Each row of a before or after table is a point. The points were changed in one or more steps. Then noise was added and the rows were shuffled. The steps act on columns, c1 being the first. What was done? A step turns or swaps two columns, mirrors them in a line or flattens them onto one, adds a multiple of one to another, or multiplies or shifts one. Angles are multiples of 10 degrees, from the lower column toward the higher: turns from -170 to 170, lines from 10 to 170 but not 90. Use the fewest steps. Two steps may share a column if one is a turn and the other turns, adds or multiplies; they go together, in the order done. Otherwise the lowest column goes first.

Before (10 x 3):
| -0.05 | -0.03 | -0.47 |
| +0.17 | +0.53 | -0.25 |
| +0.39 | -0.24 | +1.32 |
| -0.19 | -0.26 | +0.62 |
| +0.23 | +0.47 | -0.37 |
| -0.57 | -0.22 | +0.03 |
| +0.34 | -0.25 | -0.35 |
| -0.37 | +0.32 | +0.12 |
| -0.16 | -0.10 | -0.47 |
| +0.16 | +0.41 | -0.05 |
After (10 x 3):
| -0.35 | +0.83 | +0.27 |
| -0.22 | -0.63 | +1.56 |
| +0.17 | +1.34 | -0.60 |
| +0.36 | -0.68 | -0.93 |
| +0.13 | +0.97 | -0.14 |
| -0.18 | -0.24 | -1.11 |
| +0.45 | -0.63 | +3.28 |
| +0.27 | +1.18 | -0.92 |
| -0.05 | -0.10 | -1.22 |
| -0.64 | -0.59 | +0.13 |
Steps: multiply c2 by 2.5; multiply c3 by 2.5
